Rows are points. Each copy is the shape, with its points in the same order, turned, moved and blurred by noise. Some copies are also mirrored. Which?
(in the rows, 128 means zero)

Shape (6 x 3):
[[112 129 206]
 [158 125 124]
 [141 102 115]
 [154 137 111]
 [131 155 114]
 [120 159 134]]
Copy 1 (6 x 3):
[[142 152 197]
 [150 110 106]
 [134  93 114]
 [141 121  97]
 [117 137  96]
 [106 147 131]]
Copy 1 is: only turned
Copy 2 (6 x 3):
[[109 120 227]
 [142 110 136]
 [119 101 129]
 [149 127 117]
 [134 149 131]
 [126 153 147]]
Copy 2 is: only turned
Copy 3 (6 x 3):
[[ 65 158  78]
 [151 148 113]
 [145 120 120]
 [156 154 128]
 [134 165 146]
 [112 171 139]]
Copy 3 is: mirrored

Shape (12 x 6):
[[156 140 103 154 119 145]
 [167 110 124 109 154  86]
 [139 162 170 140 126 167]
 [123 145  77 126 131 148]
 [113 143  97 156 142 171]
 [120 166  88 144 152 126]
 [136 151 148 159  85 137]
 [127  84 129 107 146  98]
 [126 105 127  79 152  78]
 [159  90 132  71 108 106]
 [158 106 118 115 111 121]
 [125 116 111 123 150 111]]
Copy 1 (12 x 6):
[[159 105 118 166 127 119]
 [130 111 138 121 171  63]
 [165 141 165 161 152 164]
 [149 112  89 133 117 134]
 [147 110  96 156 138 164]
 [144 141  77 149 143 124]
 [136 137 155 182 111 136]
 [ 98  93 143 110 164  95]
 [ 99 122 136  86 161  79]
 [122  95 173  95 127  80]
 [136  91 149 132 124  95]
 [113 109 113 127 158 106]]
Copy 1 is: only turned
Copy 2 (12 x 6):
[[154 137 112 142 122 164]
 [175 147 118 119 186 108]
 [137 145 184 159 124 155]
 [125 116 109 105 129 162]
 [114 108 123 140 131 182]
 [135  88 115 122 130 142]
 [127 165 140 168 104 138]
 [131 156 112 121 200 114]
 [136 148 124  94 196  88]
 [152 199 127  90 179 116]
 [151 176 112 119 154 142]
 [134 128 116 121 173 128]]
Copy 2 is: mirrored
Copy 3 (12 x 6):
[[173 141 133 117 125 127]
 [133 103 133 184 111  93]
 [135 155 144 151 142 193]
 [140 129  91 104 140 121]
 [135 137 111 103 178 141]
 [137 166  96 125 163 108]
 [137 168 159 120 109 163]
 [103  92 146 161 117 104]
 [ 89 100 120 169 108  91]
 [111  80 136 158  66 116]
 [140 108 139 129  95 114]
 [116 118 124 143 138 107]]
Copy 3 is: mirrored

Shape (14 x 9):
[[144 124  97 158 142 168 170 111 125]
 [178 128 178 100 117 137 146  94 114]
 [111 176 123 191 119 108 136 133 117]
 [143 167 167 126 128 126 129  93 124]
 [150 157  83 132 140 156 105 116 130]
 [130 110 114 133  92 158 150 107 129]
 [133 119  61  83 153 164 115 111 132]
 [135 138  78 109 147 123 138  56  87]
 [136 168 137 115 126 146 177 149 151]
 [109 138 135 127 120 126 163 119 129]
 [130 141  78 125 174 138 112 140 186]
 [152 104  77 165 150  93 116 159 125]
 [100 135 144 115 133 100 107 163 120]
 [124 152 150 110 153 149  87 113 111]]
Copy 1 (14 x 9):
[[153 154 100 151 110 172 164 107 107]
 [185 156 172  86 128 130 153 112 136]
 [ 83 166 149 171 101 142 121 111 130]
 [131 167 174  97 136 155 124 105 138]
 [148 136 121 138 118 183  89 110 101]
 [141 131 117 115  77 152 152 121 119]
 [158 112  80  98 140 185 106 125  81]
 [129 142 106  88 137 142 128  57  73]
 [147 200 128 126 125 149 140 172 126]
 [112 157 129 112 120 142 152 136 130]
 [138 142  77 143 153 198  83 134 138]
 [138 113  89 175 131 120  98 109 133]
 [103 112 149 122 151 130 116 156 138]
 [135 118 175 110 162 177 111 115 123]]
Copy 1 is: only turned
Copy 2 (14 x 9):
[[151 134 121 144  96 167 168 141 141]
 [125 115 163  94  72  98 110 129 117]
 [138 161 147 195 146 123 149 123 103]
 [138 135 171 123 108 112 115  91 120]
 [165 172 113 122 131 146 122 124 150]
 [108 137 106 140  75 137 141 135 137]
 [153 150  67  71 129 151 137 122 151]
 [183 150  85  99 100 130 162  89  94]
 [103 140 157 110 125 118 168 144 160]
 [107 128 135 135 113 117 161 121 121]
 [147 133  92 123 176 141 138 127 186]
 [166 128  82 155 161 118 132 175 117]
 [ 92 138 124 124 173 108 115 132  97]
 [134 152 146  97 142 146  92  96 112]]
Copy 2 is: only turned
